Each point is reached from the start by the listed moves, each made once or not at all, plus a little noise. Say if it took an odd or an even number of moves. Then give how often each move was made.

Moves:
(1): [ 28  -3   0  23 -17]
(2): [ -1  67  11  10 -26]
Start: [ 23  27  10  31 -31]
Points:
[ 22  23  11  32 -33] => even (0, 0)
[ 23  95  20  40 -54] => odd (0, 1)
[ 56  25  14  54 -47] => odd (1, 0)

Moves:
(1): [ 31 -13   7  -3 -24 -37]
(2): [ 11  41   1   1  34 -18]
(3): [ -5 -22  66 -10  -2  16]
Start: [-28  19  22  -8 -20  -7]
Points:
[  9  27  95 -20 -10 -49] => odd (1, 1, 1)
[-33  -2  88 -18 -21   7] => odd (0, 0, 1)

Moves:
(1): [67 19 -9 -4 17 24  3 -5]
(2): [ -3  43  20  17  15 -13   8   5]
(3): [ -2 -18  37 -33   7  14  14   4]
(4): [ 23 -23  13  63  10  -9 -20 -39]
(5): [-29  22 -22 -23  62  56 -30 -77]
(6): [-64  29  19  19 -12  54  23  24]
Start: [ 13 -29   5   6 -16   2  16  21]
Points:
[-54 -18  60  -8 -20  70  54  50] => even (0, 0, 1, 0, 0, 1)
[10 -6 62 -8  4  1 38 31] => even (0, 1, 1, 0, 0, 0)
[ 49  -7   9 -54  70  95   4 -58] => odd (1, 0, 1, 0, 1, 0)
[-30   2  94  73   5  48  40  14] => even (0, 1, 1, 1, 0, 1)

Moves:
(1): [ 18  16 -18   3  23  -9 -16 -28  -9  -3]
(2): [ 3 19  2 -7 -9 17  1  6  2  6]
(3): [ 14  12  55  -1   2 -10  -7  -1  -1   6]
(4): [ -7  13   0  19  12   0   6  14 -12  -3]
(5): [-22   2   5 -20  17  -3  14  12  13  -1]
(6): [ -1 -15  10  -2  19  18 -12  -1  -8 -20]
(7): [11  4  7 10 -2 12 23 -2 36  1]
(8): [ 11  10  12   1  -4  -7 -13  17  19  10]
(9): [-30  14  10  16  11   5 -16  -4  11  14]
Start: [ -7   7   1   7  -7   4   8 -10 -10   1]
Points:
[ 15  47  54 -10  32 -26 -13  -9  13  13] => even (1, 0, 1, 0, 1, 0, 0, 1, 0)
[-32  48  95  -6  29  23 -25  19  26  15] => even (0, 1, 1, 0, 1, 1, 0, 1, 1)
[ 24  20  48   7  37   3 -27 -39 -26 -17] => odd (1, 0, 1, 0, 0, 1, 0, 0, 0)
[ 39  49  62   1  24  12 -39 -17  -5   0] => odd (1, 1, 1, 0, 0, 1, 0, 1, 0)
[-41  38  -2   6  43  -4  -9 -29   6  11] => odd (1, 0, 0, 0, 1, 0, 0, 0, 1)
[ 11  24  17   0  47  13   6 -12  42 -11] => odd (1, 0, 0, 0, 1, 1, 1, 1, 0)
[28 69  3 34 12 16  9 -3 26 13] => odd (1, 1, 0, 1, 0, 0, 1, 1, 0)

Moves:
(1): [  8   7   9 -10 -20  22 -10  16 -21 -34  20]
(2): [-35  39   4 -21 -46 -21 -11   7   6  22 -14]
(3): [ 23  -8   0  27  10 -36  29  -5 -10 -13   7]
(4): [ 33   1 -48   3 -10  -4  17  -3  12  20 -23]
(5): [  8  17 -15 -11  18  -5   4  12  -2  24  13]
(6): [-25  15   9  -3   1  12   9  22  63 -23  -8]
(7): [ 38   2 -13 -30  -3   0  18 -19   3  27 -26]
(8): [  5  -7 -11 -28  -8 -26 -36   8  15   0 -14]
(9): [ 11   9  19  10 -12   6 -12   1  21   2  -4]
(10): [ -6 -25  16  -6 -32  -1   1  24  18   9  12]
(11): [-20 -12   0  -4 -22  11  -2 -26   5  -3  39]
Start: [ 23 -13 -28  42 -22  14 -12 -25   7 -39   3]
Points:
[ 87  -3 -91  61  -5 -32  39 -24   6  -7  -3] => odd (0, 0, 1, 1, 1, 0, 0, 0, 0, 0, 0)
[ 71  -3 -34  -1 -43 -14  -4  -5  56 -82 -20] => odd (1, 0, 1, 0, 0, 1, 1, 1, 0, 0, 0)
[ 34  27  -9  21 -95 -41 -49   1  19 -62  -2] => odd (1, 1, 1, 0, 0, 0, 0, 1, 1, 0, 0)

Moves:
(1): [ -3   5  15 -17  21  -8   0 -11  11   4 -18   0  -5  25  -4]
(2): [ -3   7  -7   4   4 -34   0  18 -15  -6 -19   4   8  -9  31]
(3): [ 10  -1 -17  19  -3 -26   1  -2 -10  -1 -20   0  -7   3   0]
(4): [  8  23   7   4  -4 -21 -27  18  -1 -22   6   0  -3 -17  -8]
(5): [-10   9 -17 -14  -3   0 -12  -2  -9  14   0   7  -6   1  -8]
(6): [  2   6   0  -2  13  -4   9  -1  -3  -3  22 -15  11   3 -30]
(7): [ 19  -6 -13  -4 -11  -2  -1  -2  -2   6  -1   7  14  -4   2]
(8): [-25  15 -12  -2 -34  -6  37 -13 -17 -34  -7   7 -10   8  35]
(9): [ 16  17  22  21 -15 -24  -2  31  14   7  25 -23   3   5   4]
(10): [-30  -1 -58 -11 -17 -20  -4 -25  -6 -13 -39 -14  30  34  15]
(11): [ 16  15  17  13  -1 -19  14  -9  23 -12  33 -21  -3 -18 -11]
(12): [ -1 -18  -4  -6  -4   0  11   5   5   1  -4  13  -9 -15  -8]
(13): [  2   5   4  -9   4  14  -6   5 -10   1  15 -27   1  -2   5]
(14): [ 29 -20 -14   4  -4  -5  -5  12   6 -12  49   1  -5  -8 -12]
Start: [ 14  12   6   8 -23  23   1  -4  -2   2  11  -2   9  -4   2]
Points:
[ 26  38 -65   2 -24 -82 -19  18 -25  -2  27 -70  41  49   2] => odd (1, 1, 1, 0, 1, 1, 0, 0, 1, 1, 0, 0, 1, 1)
[ 71   5 -49  21 -32 -68  18  12  -5  -6  68  -7  12 -50 -35] => even (0, 1, 1, 0, 1, 1, 1, 0, 0, 0, 1, 1, 0, 1)
[ 10  58  -5 -19 -38 -19  44 -43   0 -23  39 -17  11  13 -12] => even (1, 0, 0, 0, 1, 1, 1, 1, 0, 0, 1, 0, 0, 0)
[  8 -20 -95 -12 -89 -10  43 -27 -16 -44   8  14  27   9  34] => odd (0, 0, 0, 0, 0, 0, 1, 1, 0, 1, 0, 1, 0, 1)
[ 14  24 -29   9 -77 -60  53 -16  34 -60  52 -43  14  25  22] => odd (1, 0, 0, 0, 0, 0, 0, 1, 1, 1, 1, 1, 0, 1)
